Each row is a point. The ring and each string are closed loops that go straight from each point to the next, and from the last back to the first. Before rounding, they use only three directions, however many columns there are. Count how often each string passes through the ring. Passing back the other way cancels.

Ring (6 x 4):
[[ 1.8  0.9 -2.1 -3.0]
 [ 2.8  0.6 -3.5  1.9]
 [ 2.2  1.0 -1.7  3.9]
 [ 0.7  2.6  2.2  2.2]
 [-0.5  2.5  3.8 -1.8]
 [-0.3  1.2  2.0 -4.7]]
String, 19 rows:
[[ 1.2 -0.6 -1.2  2.4]
 [ 2.7 -0.7 -4.2  3.2]
 [ 4.9  2.2 -6.3  1.4]
 [ 2.2  2.0 -1.6 -0.5]
 [ 0.7 -0.5 -0.8 -1.3]
 [ 1.6 -0.4 -2.8 -3.7]
 [ 2.9  1.8 -3.8 -4.4]
 [ 2.9  2.9 -2.5 -2.3]
 [ 1.3  1.4 -0.3 -0.7]
 [ 0.9 -1.5 -2.0 -1.4]
 [ 3.6  0.7 -5.2  0.2]
 [ 3.6 -0.3 -5.7  2.8]
 [ 4.1  1.8 -4.8  3.9]
 [ 3.2  2.3 -2.7  3.2]
 [ 0.5  0.2  0.4  0.5]
 [ 0.8 -0.6 -0.2  4.9]
 [ 3.0  2.1 -2.0  6.9]
 [ 3.3  2.7 -2.3  4.9]
 [ 1.2  0.9 -0.3  1.0]]
Times through: 4

Ring, 10 rows:
[[ 3.0  0.5 -1.6 -0.1 -2.2 -3.8]
 [ 2.6 -0.7  0.0  0.5 -1.9 -2.3]
 [ 1.7 -3.0  3.3  1.3  0.1  1.2]
 [ 1.8 -3.4  4.8  0.9  2.1  2.7]
 [ 1.9 -2.9  4.7  0.4  3.4  3.1]
 [ 1.3 -2.5  3.4  0.4  3.5  2.7]
 [ 0.1 -1.6  0.4  0.9  2.0  1.3]
 [-0.2 -0.2 -3.2  1.0 -0.5 -1.6]
 [ 0.9  0.9 -4.1  0.5 -1.6 -3.5]
 [ 2.5  1.5 -3.5 -0.3 -2.2 -4.7]]
String, 34 rows:
[[ 2.1 -4.2  6.2  1.2  1.7  3.3]
 [ 0.1 -4.3  3.4  2.5 -0.5  2.5]
 [-0.7 -3.1  0.4  2.6 -1.3  0.9]
 [ 0.2 -2.7  0.7  2.1 -1.3  0.4]
 [-0.4 -3.1  0.1  2.8 -2.7  0.1]
 [ 2.6 -1.1  0.2  0.9 -3.0 -2.6]
 [ 4.4  0.7 -0.7 -0.5 -2.8 -4.6]
 [ 1.8 -0.1 -2.6  1.1 -4.0 -4.0]
 [ 4.9  2.5 -3.0 -1.3 -3.3 -6.7]
 [ 6.0  3.1 -1.9 -2.5 -1.2 -6.3]
 [ 3.6  1.0 -0.9 -0.9 -0.4 -3.3]
 [ 1.4 -0.3 -1.6  0.7 -1.4 -2.2]
 [ 0.3 -0.7 -2.7  1.5 -2.5 -2.4]
 [ 0.1 -1.5 -1.3  1.7 -1.5 -0.9]
 [ 3.0  0.7 -1.4 -0.5 -0.8 -3.2]
 [ 5.0  2.5 -1.9 -1.9 -1.0 -5.4]
 [ 5.4  2.6 -2.0 -2.0 -1.3 -5.8]
 [ 3.1  0.4 -0.7 -0.4 -0.8 -2.9]
 [ 2.5 -0.4  0.1  0.0 -0.1 -1.6]
 [ 3.7  0.2  0.2 -0.6 -0.7 -2.7]
 [ 4.7  0.2  1.2 -0.9 -1.0 -3.1]
 [ 3.1 -1.5  1.9  0.6 -1.6 -1.4]
 [ 3.9 -1.3  3.0 -0.3  0.3 -0.7]
 [ 3.0 -1.1  2.1 -0.1  0.8 -0.4]
 [ 0.7 -2.4  1.3  1.5 -0.2  0.7]
 [-0.4 -4.5  3.3  2.7 -0.2  2.9]
 [ 0.5 -5.3  6.1  2.3  1.6  4.5]
 [ 4.1 -3.6  8.3 -0.4  4.4  3.9]
 [ 2.9 -4.4  8.3  0.4  4.2  4.8]
 [-0.1 -5.1  5.2  2.4  1.8  4.6]
 [ 0.0 -3.2  1.8  2.0  0.3  1.8]
 [ 2.1 -1.7  2.2  0.3  1.3  0.5]
 [ 3.1 -1.9  4.1 -0.2  2.3  1.2]
 [ 3.2 -3.4  6.5  0.2  2.9  3.0]]
Times through: 0
